Rows are points. Each copy is the shape, with its points in the same order, stretched, turned, moved and blurred by noise. Is it also mirrored, or only turned?
(in the rows, 128 means zero)

Shape:
[[127 187  62]
 [116  96 131]
 [137 114 168]
 [164 113  97]
 [ 84 155  83]
 [176 118  94]
 [129  88 172]
 [ 90 183 116]]
Copy 1, 8 rows:
[[ 77 200 138]
 [125 113 124]
 [163 127 125]
 [108 143  88]
 [ 77 162 159]
 [108 152  82]
 [161 101 118]
 [113 181 173]]
Copy 1 is: only turned
Copy 2, 8 rows:
[[  9 118  95]
 [147 110 143]
 [141 163 142]
 [120 125  77]
 [ 45  91 142]
 [108 127  55]
 [168 149 153]
 [ 38 127 152]]
Copy 2 is: only turned
Copy 3 (8 x 3):
[[194  57  65]
 [115 117 143]
 [114 170 138]
 [186 107 153]
 [133  57  68]
 [200 110 156]
 [ 95 167 157]
 [127  95  43]]
Copy 3 is: only turned

Shape:
[[ 85  99  98 126]
 [128 225 168 122]
 [172 146 108 202]
 [146 106 152 144]
 [ 56  65 109 155]
 [116 122  86 102]
 [179 105 134  80]]
Copy 1, 7 rows:
[[108 105 147 178]
 [ 69 156  91  69]
 [ 88 214 158 151]
 [128 152 165 129]
 [ 99  86 190 194]
 [123 126 115 171]
 [175 153 123 126]]
Copy 1 is: only turned
Copy 2 (7 x 4):
[[131 124 118 160]
 [ 78 151 114  34]
 [211 164  70  66]
 [161 127 145 100]
 [151  81 106 180]
 [123 165 134 143]
 [135 176 198 109]]
Copy 2 is: mirrored
Copy 3, 7 rows:
[[116  89 155  82]
 [128 235 121 125]
 [185 134 162 163]
 [120 118 108 156]
 [ 95  53 183 106]
 [136 109 128  67]
 [127 123  45 118]]
Copy 3 is: mirrored

Shape, 11 rows:
[[ 56 125  58  90  99 171]
 [139 119 143 116 139 127]
 [144 117 133 122 161  83]
 [ 79 177  83 121  86 156]
 [117 112 173  97 155 134]
 [158 126 166 224 145 105]
 [125 149 109 133 125 129]
 [124 171  96 120  66 142]
 [ 98 117 103  94 107 151]
 [139 136  80 118  77 166]
 [130 126 143 191  71  92]]
Copy 1, 11 rows:
[[183 103 105 107 249 141]
 [106 123 132 129 141 105]
 [ 90 142 124 115 125  77]
 [184 148 140 117 204 146]
 [105  92 156 139 127  90]
 [ 98 190 117 184  85 121]
 [131 158 129 130 174 123]
 [170 154 158 103 181 173]
 [154 102 122 108 191 132]
 [160 137 118  95 195 193]
 [166 169 115 136 107 147]]
Copy 1 is: mirrored
Copy 2, 11 rows:
[[182 140 115  65 120 154]
 [111 124 130 146 132 127]
 [103 124 104 169 121  80]
 [159 178 134  92 101 131]
 [ 84 120 123 126 161 124]
 [ 80 101 192 170  90  77]
 [135 148 139 138 114 111]
 [158 175 132 129  85 165]
 [148 132 115 108 121 152]
 [182 149 146 134  96 181]
 [ 90 121 145 148  45 129]]
Copy 2 is: mirrored

Shape:
[[139 171 147 139 119 232 120 101]
 [158 118 126 120 147 105 151  80]
 [135 168 149 105 153 121 131 160]
 [129  78 120  97 140 109 106 126]
 [132  92 114 120 134 145 155 137]
 [121 165 124 144 149 127 155 147]
 [118 161 127 101 138 102 159 153]
 [125 155 163 165  95 107 151 135]
 [143 106 115  97 125 140 158 159]
 [143 169 114 117 121 102 142  25]
 [151 159 168 119 119 158  87 146]
 [116 120 154 108 144 105 157 145]
 [118  99 185  96 151 114 139 135]
 [117 132 164 130  97 117  76 139]]
Copy 1:
[[249 177 121 141 124 133 141  95]
 [115 158 146 105 125 159  90  98]
 [133 141 156  97 104 108 162 161]
 [ 86 103 143 103 100 105 105  79]
 [109 120 122 117  99 142 147  84]
 [139 146 114 106 133 130 170 160]
 [ 97 140 128  89  91 128 150 165]
 [123 153 100 174 142 122 127 165]
 [106 110 141 115  76 146 156 109]
 [146 210 124  96 134 176  31 133]
 [186 143 155 131 115  89 139 141]
 [ 80 134 129 122 100 112 151 125]
 [ 82 138 145 124  87  88 141  90]
 [139 125 119 154 123  71 106 144]]
Copy 1 is: mirrored
Copy 2 (14 x 8):
[[212 176 132  71  85 135 150  71]
 [122 118 144 115 157  95 165  80]
 [140 151 151 102 142 153 155 153]
 [120  75 112 111 154 152 111 109]
 [137 111  85 126 136 123 145 116]
 [131 178 117 122 133 118 156 143]
 [104 148 147 141 131 135 161 151]
 [167 174 164 169 131 106 123 143]
 [128  97 103 122 122 132 150 146]
 [ 98 157 192 124 123  86 174  29]
 [192 125 168  76 125 154 114 134]
 [135 122 138 154 160 153 159 147]
 [159  98 149 147 177 175 159 126]
 [173 125 168 127 124 162  66 126]]
Copy 2 is: only turned
Copy 3 (14 x 8):
[[117 126 138 188 146 220 145 155]
 [163 158 130 151 140  97 183 113]
 [151 114 167 118 143 143 151 120]
 [125 148 109 120 145 100 128  91]
 [130 112  99 127 156 101 146 121]
 [140 114 142 121 122 131 178 147]
 [146 113 159 113 131  98 153 143]
 [174 109 128 140  72 111 158 144]
 [146 108 105 109 166  92 130 134]
 [148 203 172 183 109 105 177 150]
 [156 127 154 132 129 185 122 117]
 [145  98 142 131 135  94 152 103]
 [145  97 140 158 144 111 142  72]
 [144 133 136 132  92 148 110 106]]
Copy 3 is: mirrored

Shape, 13 rows:
[[112 249 120 129 119 147 126 131 127]
 [127 138 109 174 118 138  93 140 167]
 [124 116 110 111 115 102 221 114 115]
 [136 114 107 113 116 143 103 142 168]
 [ 94 114 104 143 114 125 148 127 125]
 [ 95 141 114 136 147 126 142 137 121]
 [139 137 182 122 160 138 110  86 132]
 [122 117 187 122 132 148 101 102 153]
 [104 118 106 119 138  70 140 142 123]
 [130 118 133 164 123 137  97 159 116]
 [105 146 116 115 150 118 127 151 133]
 [123 118 124 112 126 123  93 112 125]
 [134 140 108 132 158 137  95 124 129]]
Copy 1, 13 rows:
[[100 124 194  96 118  81 148 206 122]
 [115 144 136 170  85 122  97 170 153]
 [185 129 107 103 131 136 186  74  96]
 [116 128 103 115 102 129  78 132 145]
 [151 108 127 139 113 149 144 120 131]
 [136 121 138 131 128 140 148 144 156]
 [108 178 165 133 164 141 114 137 101]
 [ 92 163 167 131 131 157 106 123 107]
 [128 123 124 145 137 115 140  92 156]
 [ 90 128 105 177 107 138 118 168 144]
 [111 126 132 117 130 124 130 139 169]
 [117 116 127 131 144 126  94 126 121]
 [125 129 119 139 143 123  95 169 147]]
Copy 1 is: mirrored
Copy 2, 13 rows:
[[129  54 186 202 147 122 113 114 113]
 [115 124 129 199 118 117 173 116 154]
 [120 127  96  92 102  97  87 210 134]
 [ 99 124 133 138 115 157 149 141 159]
 [ 97 133 109 151  95 122 121 157 123]
 [ 90 110 120 145 126 118 121 131 114]
 [121 108 155  84 103 102 159  71 120]
 [103 106 159  99  79 126 184  98 123]
 [ 77 167 133 122 152 116 107 168 112]
 [126 131 109 158 119 134 182 111 109]
 [ 83 110 141 135 148 134 124 133 115]
 [106 147 143 120 111 137 124 108 119]
 [113 125 125 137 138 124 129  80 133]]
Copy 2 is: mirrored
Copy 3, 13 rows:
[[ 67 115  58 190 135 151 140  92 126]
 [ 71 133 131 133 163 146  82 127 152]
 [153 169 139 121 134 168 173  98  74]
 [107 129 135 105 111 158  76 122 167]
 [102 160 122 118 134 117 129 123 107]
 [109 129  92 111 147 123 127 127 100]
 [155  92 130 141 157 121 121 109 159]
 [130  99 156 128 145 119 123 126 182]
 [150 174  93 119 145 129 119 156 110]
 [100 107 138 147 136 112  94 159 116]
 [122 120  83 115 135 141 115 142 123]
 [144 138 124 133 113 105  98 114 151]
 [124 111 105 127 137 125  72 110 130]]
Copy 3 is: mirrored
Copy 4 (13 x 9):
[[ 83 187  78 116 135 142  99 188  83]
 [112 137 159 107 170 157  92 150 158]
 [119 123  84 171 100 144 170  90 103]
 [104 133 130  80 140 138 136 130 156]
 [135 110 124 128 133 169 144 135 128]
 [128 114 120 126 144 147 144 139 101]
 [151 153 152  95 137 123 136 102  78]
 [147 152 171  85 136 137 158 111  99]
 [115  86 128 129 109 151 140 116 100]
 [141 119 173 122 129 133 113 158 154]
 [108 112 120 109 136 133 146 141 102]
 [140 122 128  87 113 148 131 126 118]
 [136 120 121  88 156 132 106 134 119]]
Copy 4 is: only turned
